Each row of a before or after table is a point. The points were changed in one or more steps. Then noise was added and the rows were shuffled. The steps act on how far a point lies along the listed directions, d1 being the first. Name the steps. A step turns or swaps two directions, mirrors them in a line or flattens them onto one, adds a multiple of one to another, or multiplies one. Angles are multiples of 10 degrees, from the lower direction toward the higher: turns from -170 to 170, lines from 10 to 170 but not 90. Use the fewest steps. Two steps may share a direction if one is a turn and the other turns, adds or multiplies; they go together, in the order done. Otherwise the lowest direction goes first.

Directions:
(1): [0.0 5.9 4.3]
(2): [ 7.3 -0.2  0.3]
Before (9 x 3)
[[11.7 -1.6 -2.2]
 [ 3.9 -3.1  0.0]
 [-0.4  3.5  1.3]
 [-2.0  5.8  2.4]
 [-1.9  1.3  0.5]
 [ 2.0 -1.8 -1.1]
 [ 9.0  1.6  1.3]
 [ 1.0  2.8  2.4]
 [ 3.9 10.0  5.2]]
After (9 x 3)
[[ 1.8  1.6  0.8]
 [-3.2 -3.8 -1.0]
 [10.4 -4.0 -4.6]
 [-2.5 -1.1 -1.0]
 [ 3.7  0.3 -0.8]
 [ 3.5 -1.5 -0.7]
 [ 0.5 -7.4 -5.7]
 [-4.5 -7.9 -7.8]
 [ 6.5  1.3 -0.1]]
Steps: turn d1 and d2 by 100 degrees

Directions:
(1): [-3.7 -1.2  8.3 -1.4 -4.5 -0.6]
(2): [ 5.0  6.5  4.5 -2.1  2.7  2.9]
(3): [-3.1 -4.4  1.7 -2.7  7.1  4.2]
(4): [ 6.3 -5.8  2.1  4.2 -1.5  3.1]
(5): [-3.9  2.9 -1.4  4.1 -2.5  7.7]
(6): [ 1.9 -1.6 -2.9 -7.7 -4.5  3.6]
Before (13 x 6)
[[-6.3  0.6  1.9  2.2 -6.3 -1.5]
 [-6.1  2.1 -0.7 -7.2  5.3 -1.6]
 [ 2.5  2.9  4.0 -8.4 -1.3 -1.6]
 [ 5.7 -1.7 -2.6 -0.2  4.0 -1.9]
 [ 0.5 -9.8 -2.8  0.7 -7.0  2.3]
 [ 2.0  0.6  0.8 -2.9  9.3 -1.3]
 [ 1.9 -3.1  3.7 -1.6  6.5 -0.5]
 [-0.2 -8.0  1.5  0.4  9.9 -0.2]
 [-6.3 -5.0 -0.6  7.5 -3.2  2.1]
 [-6.7 -4.9 -1.2  2.0 -5.1  2.4]
 [ 3.1 -6.1 -0.9 -2.4  8.5 -3.9]
 [-3.3  0.4 -0.2 -3.1 -1.5  3.4]
 [ 0.5 -1.5  0.3 -1.6  6.9  2.5]]
After (13 x 6)
[[ -0.6  -2.9   3.2   3.4   0.8   2.2]
 [ -4.6   6.0  -5.6   1.5  -6.9   5.7]
 [ -9.7  -6.5   0.1  -4.7  -0.9   0.3]
 [  6.2   2.5   5.3   3.7  -2.1  -0.1]
 [ -1.1 -10.5  -1.0  -2.7  -6.8   1.4]
 [  0.7   5.9  -7.0   3.5  -7.0   1.3]
 [  1.2   8.7  -3.6   4.4  -0.2   2.8]
 [  0.1   3.9  -3.0   2.0  -0.6   4.9]
 [ -0.4   6.3  -2.2   1.1  -4.7   2.8]
 [  4.2   2.8  -5.4  -0.1  -1.7   0.2]
 [ -5.7  -5.5   5.6  -1.5   0.1  -4.0]
 [ -2.0   3.7   1.9  10.3   0.8   0.1]
 [ -6.6  -8.3   3.2   0.1  -1.8   1.2]]
Steps: add -0.3 times d2 to d1; swap d3 and d5; swap d4 and d6
